Every row gives one point. Each copy is the shape, with its points in the same order, stretched, turned, moved and blurred by noise. Say if it was mirrored as well.
In the rows, 128 means zero.

Shape, 7 rows:
[[161 138]
 [141 124]
 [167 174]
 [159  79]
 [ 97 148]
 [ 73 100]
 [161 176]]
Copy 1:
[[148 126]
 [131 140]
 [147  93]
 [153 179]
 [ 84 122]
 [ 67 168]
 [142  92]]
Copy 1 is: mirrored
Copy 2 (7 x 2):
[[165 158]
 [142 135]
 [158 207]
 [178  77]
 [ 66 152]
 [ 53  81]
 [150 208]]
Copy 2 is: only turned
Copy 3, 7 rows:
[[176 137]
 [137 118]
 [170 199]
 [172  65]
 [ 73 152]
 [ 41  73]
 [168 197]]
Copy 3 is: only turned

Shape:
[[118 132 104]
 [124  99 114]
 [120 149 132]
 [138 154 186]
 [139 151  85]
 [122  81 249]
 [187 164 109]
 [133 155  97]
 [121 133 148]]
Copy 1 (9 x 3):
[[148 139 137]
 [163 169 126]
 [118 121 138]
 [ 61 132 122]
 [170 108 111]
 [ 48 234 135]
 [128  96  67]
 [148 107 123]
 [105 154 139]]
Copy 1 is: only turned
Copy 2, 9 rows:
[[160 106 134]
 [177  99 110]
 [128 144 133]
 [ 96 207 108]
 [190 116 149]
 [ 68 209  49]
 [207 172 134]
 [168 125 148]
 [125 148 115]]
Copy 2 is: mirrored
Copy 3 (9 x 3):
[[133 139 105]
 [175 130 122]
 [ 84 127 112]
 [ 60 119 178]
 [115 172 109]
 [130  61 231]
 [ 92 197 151]
 [ 98 156 105]
 [102 111 143]]
Copy 3 is: only turned

Shape:
[[166 146 149 194 178 110]
 [165  72  76 106 121 141]
 [123  67 100  87 135 157]
 [127 134 159 160 100 113]
 [121 110  78  97 126 163]
 [169  97  89  95 117 179]
 [174 156 167 150 167 114]
 [166 131  88 113 151 112]
 [114 132 139 179 113 149]]
Copy 1, 9 rows:
[[129   7 114 140 101 182]
 [121 129 135 109 232 160]
 [172 150 131 110 177 136]
 [ 89 122  88 137 103 118]
 [142 134 172  94 163 113]
 [128 156 184 108 217 172]
 [144  46 141 187 127 181]
 [130  58 160 140 206 130]
 [ 97 118 113  94  70 138]]
Copy 1 is: only turned
Copy 2, 9 rows:
[[139 140 162 137  60 100]
 [111 104  82 112 151 104]
 [124 108  99  90 184 126]
 [107 147 140 156 113 137]
 [134  83  93 119 174 138]
 [123  94  62 118 142 144]
 [158 159 133 145  78 119]
 [154 115 103 139 131  97]
 [103 113 148 140 109 151]]
Copy 2 is: only turned
Copy 3 (9 x 6):
[[142 105  88 146 213  98]
 [103  83 142 188 103 130]
 [ 92 122 134 171  81 159]
 [137 120 122  83 157 109]
 [118 138 153 173  81 151]
 [121  87 166 187 109 167]
 [169  92  91 130 175 133]
 [147  98 106 185 122 112]
 [114 146 154 106 167 113]]
Copy 3 is: only turned
